Every row gives one point. Two turns around zero, p and q, are shown by what they do to some points. Write where each new point lands after one turn and then the other. Backwards means that the second turn is done in reverse. Each puzzle has new turns, and all numbers are rounded.

Turn p:
[0.77 0.32] => [0.59 0.59]
[-0.38 -0.41] => [-0.20 -0.52]
[-0.03 -0.08] => [ 0.00 -0.09]
[-0.25 -0.10] => [-0.19 -0.19]
[-0.11  0.26] => [-0.20  0.20]
Turn q:
[-0.05  0.16] => [-0.05  0.16]
[-0.55 -0.11] => [-0.55 -0.10]
[ 0.60 -0.05] => [ 0.60 -0.06]
Where do these land?
q, then p: [ 0.06 -0.43] => [ 0.21 -0.38]
p, then q backwards: [0.17 0.14] => [0.10 0.20]
p, then q: [-0.03 -0.41] => [ 0.12 -0.39]
q, then p: [-0.21  0.70] => [-0.45  0.57]

Turn p:
[-0.25  0.22  0.55  0.32] => [-0.07  0.09  0.61  0.37]
[-0.21 -0.31 -0.44 -0.41] => [-0.37 -0.15 -0.41 -0.42]
[-0.02 -0.08 -0.27  0.13] => [-0.07 -0.04 -0.27  0.12]
[-0.26  0.42 -0.30 -0.16] => [-0.27  0.51 -0.16 -0.08]
[ 0.75 -0.24  0.47  0.12] => [ 0.80 -0.40  0.25  0.00]
Turn q:
[-0.25 -0.38  0.27  0.09] => [-0.29 -0.37  0.24 -0.09]
[ 0.29 -0.30  0.00 -0.67] => [ 0.48 -0.15  0.05 -0.61]
[-0.44  0.42 -0.28  0.42] => [-0.53  0.39 -0.27  0.34]
[ 0.38 -0.01 -0.13 -0.20] => [ 0.42 -0.01 -0.13 -0.08]
[ 0.52 -0.13 -0.28  0.05] => [ 0.45 -0.19 -0.34  0.12]
[-0.49  0.40  0.43  0.32] => [-0.53  0.32  0.45  0.33]
Where do these land?
p, then q: [ 0.20 -0.51  0.08  0.01] => [ 0.11 -0.49 -0.09 -0.21]
p, then q backwards: [ 0.15  0.00  0.17 -0.35] => [ 0.02 -0.10  0.10 -0.39]
p, then q: [-0.13  0.26 -0.39 -0.49] => [-0.02  0.57 -0.17 -0.35]
p, then q: [0.31 0.09 0.42 0.25] => [ 0.32 -0.23  0.27  0.35]
p, then q: [-0.39 -0.61 -0.12  0.07] => [-0.51 -0.41 -0.14 -0.31]
q, then p: [ 0.29 -0.21 -0.01  0.30] => [ 0.11 -0.35 -0.19  0.22]
p, then q: [-0.43  0.99 -0.15  0.21] => [-0.32  0.87  0.15  0.59]

Turn p:
[-0.35 -0.53  0.21 -0.38  0.43 -0.14] => [-0.30 -0.28  0.39 -0.58  0.36 -0.10]
[ 0.19  0.08 -0.44  0.14 -0.72  0.24] => [ 0.04 -0.15 -0.46  0.35 -0.56  0.40]
[0.40 0.18 0.15 0.12 0.71 0.11] => [ 0.59  0.28  0.15 -0.05  0.54 -0.09]
[-0.14  0.08 -0.49  0.49 -0.27 -0.08] => [-0.17 -0.14 -0.61  0.41 -0.02 -0.02]
[-0.86 -0.15  0.11  0.24  0.38  0.19] => [-0.74  0.15  0.04 -0.04  0.66  0.06]
[-0.32  0.39 -0.30  0.12  0.27 -0.03] => [-0.16  0.37 -0.43 -0.06  0.25 -0.16]
[ 0.11 -0.13 -0.15 -0.62 -0.22  0.10] => [ 0.06 -0.12  0.02 -0.49 -0.42  0.25]
[ 0.62  0.10  0.37 -0.20 -0.01 -0.25] => [ 0.57  0.01  0.41 -0.01 -0.29 -0.26]
[ 0.35 -0.02  0.53  0.09 -0.57 -0.14] => [ 0.12 -0.12  0.48  0.45 -0.53 -0.08]
Turn q:
[ 0.33 -0.06 -0.15 -0.70  0.20  0.31] => [ 0.11 -0.18 -0.29 -0.51  0.05  0.60]
[ 0.09 -0.04  0.06 -0.29 -0.18 -0.31] => [ 0.22 -0.18  0.04 -0.31 -0.12 -0.18]
[ 0.45  0.42 -0.24 -0.02  0.53 -0.37] => [ 0.53  0.44 -0.46 -0.15  0.37 -0.07]
[-0.53  0.06 -0.20  0.63 -0.50 -0.14] => [-0.47  0.16  0.10  0.44 -0.38 -0.63]
[ 0.44 -0.42 -0.01  0.37  0.33 -0.27] => [ 0.42 -0.30 -0.25  0.45  0.38 -0.11]
[ 0.02 -0.14  0.19  0.51 -0.26  0.41] => [-0.14 -0.04  0.22  0.62 -0.25  0.18]
[-0.42  0.17  0.07  0.12  0.39 -0.23] => [-0.19  0.29  0.15 -0.06  0.45 -0.28]
[-0.25 -0.44  0.03 -0.40 -0.70  0.70] => [-0.58 -0.58  0.23 -0.13 -0.66  0.47]
[-0.12  0.46  0.25 -0.22  0.19 -0.09] => [ 0.10  0.40  0.26 -0.34  0.15  0.03]
Where do these land?
q, then p: [-0.13  0.39 -0.25 -0.13  0.23  0.12] => [-0.06  0.43 -0.26 -0.23 -0.06  0.02]
p, then q: [ 0.31  0.19  1.23  0.06  0.31 -0.14] => [ 0.85  0.33  0.92  0.17  0.24 -0.09]
q, then p backwards: [ 0.25 -0.98 -0.32 -0.34 -1.02 -0.04] => [ 0.29 -0.80 -0.51 -0.23 -0.93 -0.63]
q, then p: [-0.21 -0.16 -0.02 -0.14  0.25 -0.37] => [ 0.05 -0.12  0.07 -0.38  0.20 -0.30]
q, then p: [-0.30  0.28  0.22  0.04  0.20  0.33] => [-0.18  0.53  0.18  0.04  0.14  0.06]
p, then q backwards: [ 0.06  0.28 -0.17  0.08  0.10  0.01] => [ 0.15  0.19 -0.19  0.10  0.12 -0.10]
p, then q backwards: [-0.03 -0.53 -0.30  0.21  0.28 -0.06] => [ 0.03 -0.57 -0.07 -0.19  0.35 -0.11]
p, then q: [ 0.16  0.23 -0.17 -0.02  0.17  0.12] => [ 0.15  0.19 -0.26 -0.06 -0.06  0.14]
q, then p: [-0.10  0.31 -0.21  0.24 -0.52  0.03] => [-0.26  0.07 -0.19  0.33 -0.48 -0.17]
